Rows are points. Each copy is the shape, with its points in the same order, stretched, turned, moved and blurred by noise. Say if it was mirrored as well.

Shape, 6 rows:
[[-10  28]
 [-12 -26]
 [ 53  -8]
 [  4  25]
 [-22  -9]
 [-23 -11]]
Copy 1 (6 x 2):
[[ 59 -13]
 [  2  -9]
 [ 20  54]
 [ 50   0]
 [ 19 -17]
 [ 13 -20]]
Copy 1 is: mirrored
Copy 2 (6 x 2):
[[ 21 -21]
 [-32 -30]
 [-11  75]
 [ 16   1]
 [-10 -47]
 [-16 -48]]
Copy 2 is: mirrored

Shape:
[[ -1 -18  29  39]
 [ 12 -22 -19   9]
 [-29   4   2 -25]
 [ -4   1  58   5]
 [  5  18   6  16]
 [ 37  11 -36 -50]
 [ -7  58  37  18]
 [ 50 -50  35   6]
 [ -9 -35  37  24]
 [ 19   0  23  19]]
Copy 1, 10 rows:
[[-22  -2 -31 -50]
 [  6  -9 -15   1]
 [ -9  48  -5  10]
 [-47  13 -13 -24]
 [ -4   2  17 -10]
 [  5 -18  41  84]
 [-20  26  36 -21]
 [-54 -60 -33   2]
 [-35   6 -45 -49]
 [-25 -16   1 -18]]
Copy 1 is: mirrored
Copy 2 (10 x 4):
[[ 40  -4 -31  -7]
 [-22   3 -33   5]
 [-14  -9  37 -31]
 [ 52  19  38 -19]
 [ 31 -25   0  12]
 [-49  23  18  49]
 [ 73 -54  51   9]
 [  6  82 -30  31]
 [ 21  20 -18 -29]
 [ 41   8 -11  22]]
Copy 2 is: only turned
Copy 3 (10 x 4):
[[-44 -47 -30  -6]
 [-17  -3  19 -15]
 [ 47  18  -2  -1]
 [ -8  -9 -48  -6]
 [-27  -4  -8   9]
 [ 34  87  45 -27]
 [-25   1 -44  33]
 [-41  12  -6 -51]
 [-22 -43 -32 -14]
 [-37  -7 -19  -6]]
Copy 3 is: only turned
Copy 4 (10 x 4):
[[  9  -3  14 -39]
 [  2  21  11  -8]
 [  9 -26 -27  24]
 [-13 -47 -21 -12]
 [ -6 -25  10   2]
 [-39 -14 -20  58]
 [-17 -75   2  19]
 [-28  10 -13 -36]
 [ 13  -1  -1 -42]
 [-13 -18   5 -14]]
Copy 4 is: only turned

Shape:
[[ -6  45 -52 -40  24  51]
 [-21   3  -8 -59  30  24]
 [ 21   8 -44  31 -13  -4]
 [ 22  -6  19  12  32  -4]
 [ 37  -5  21  -9  25  22]
 [-49  -5  32 -47 -17  39]
 [  0  -7 -13 -22  15 -20]
 [ 32   0  26  11  -6  -6]
 [-10 -21   3  30  41 -28]
 [ 34 -30 -26  27 -12   7]]
Copy 1, 10 rows:
[[-52  25 -52  35  29  43]
 [-73  42  -8  36  -6  17]
 [ 30 -24   2 -22  43  24]
 [ 22  11  38   8   2  -7]
 [-11  -1  27  31  -8  12]
 [-59  54 -52  14 -53  15]
 [-23   4  32  -7  17   8]
 [ 19 -19  29   0  -1  -5]
 [ 37  37  51 -10  10  -7]
 [ 11 -29  37 -11  15  41]]
Copy 1 is: mirrored
Copy 2:
[[-28  83 -13  -2  41  42]
 [ 31  72 -23 -28   7  27]
 [-45  -9  40  18  12 -14]
 [ 32  -3 -17  10  43  -2]
 [ 11  22 -24 -11  64  -4]
 [ 22  21 -23 -84 -42  46]
 [ 18  30   6   2  -5 -14]
 [ -8 -17  -8  -9  24 -22]
 [ 59 -25   7  23   6   7]
 [-30  -9  48  -9  23 -26]]
Copy 2 is: only turned
Copy 3, 10 rows:
[[-73 -53  22 -22 -51  57]
 [-11 -20  48 -28 -25  38]
 [-22 -15 -29  -3 -17 -19]
 [ 37  24   7  -5 -42   3]
 [  0  32  25   4 -45  27]
 [ 12  19  43 -51  37  51]
 [  3  -6  19 -24 -26 -11]
 [  3  40   3 -14 -23   5]
 [ 78  -1 -13 -12 -26 -26]
 [ 10  19  -8  26   5 -16]]
Copy 3 is: only turned

Shape (12 x 9):
[[-12  23 -34 -12  29   8 -25   3 -18]
 [  3  24  32 -11  -7  22 -29 -48 -89]
 [ 18 -34 -15  14 -12   5   5  38  49]
 [ -8  27  20 -15  14 -39 -13  -3 -12]
 [  8 -43 -43 -17 -19 -11  39  -3  41]
 [ -5   7 -17  36  24 -23  -7 -10 -40]
 [  0   3 -26  21 -18   7  14 -16  72]
 [ -6   8 -28  12 -32   3  38  35  34]
 [  4 -24 -13   9  -3   4   2  13  52]
 [-35   2 -25 -10   2   1 -27   1 -33]
 [-30  12  45   3  33  25  19 -27 -30]
 [-34 -33  -7  23 -30 -21   6  12  52]]
Copy 1 (12 x 9):
[[ 23  26   0  16 -25 -13  -2  11  22]
 [ 11  59  -2  -2 -26  16 -51  78  -6]
 [-26 -54  -3  20  37 -12  57 -30   7]
 [ 21  13   9 -43 -58  -2  -2  22   2]
 [-40 -33 -11  50  -4  26  58 -13  20]
 [ 16  29  31  16  -5  25  -7  46  35]
 [  9 -60   2  24  -4   5  40 -22 -22]
 [  5 -18 -10  -9  15  20  70 -39 -12]
 [-15 -50  -1  16  13   0  33 -22   7]
 [ 24  24 -17  20 -18   0   0  34  37]
 [ 11  34  -2 -53 -33  54 -54   8  -1]
 [  9 -64 -10  -1  -2  10  46  -2  19]]
Copy 1 is: only turned
Copy 2, 12 rows:
[[ 31 -10  19 -25  11  11 -24  -6  -4]
 [ 22  95   2 -42  42  38  10 -38  10]
 [ -3 -57 -34 -11 -12 -38  -5  50  22]
 [ 17   7 -26  11 -14   4  -4 -15 -36]
 [-44 -28  11 -16  -1 -48  18  30   9]
 [  1   6 -27 -31  20   3 -50 -16  13]
 [-27 -53   2 -14 -41 -18  12   2  35]
 [-10 -25  -8   6 -38 -43 -19  27  25]
 [ -3 -53 -21   1 -21 -27   2  26  10]
 [ 21  -5   6  -9  21 -14 -23 -19  12]
 [ -8  35 -25  36 -11  48 -25 -35  20]
 [-14 -73 -47  23 -41 -53 -11  -5  35]]
Copy 2 is: mirrored
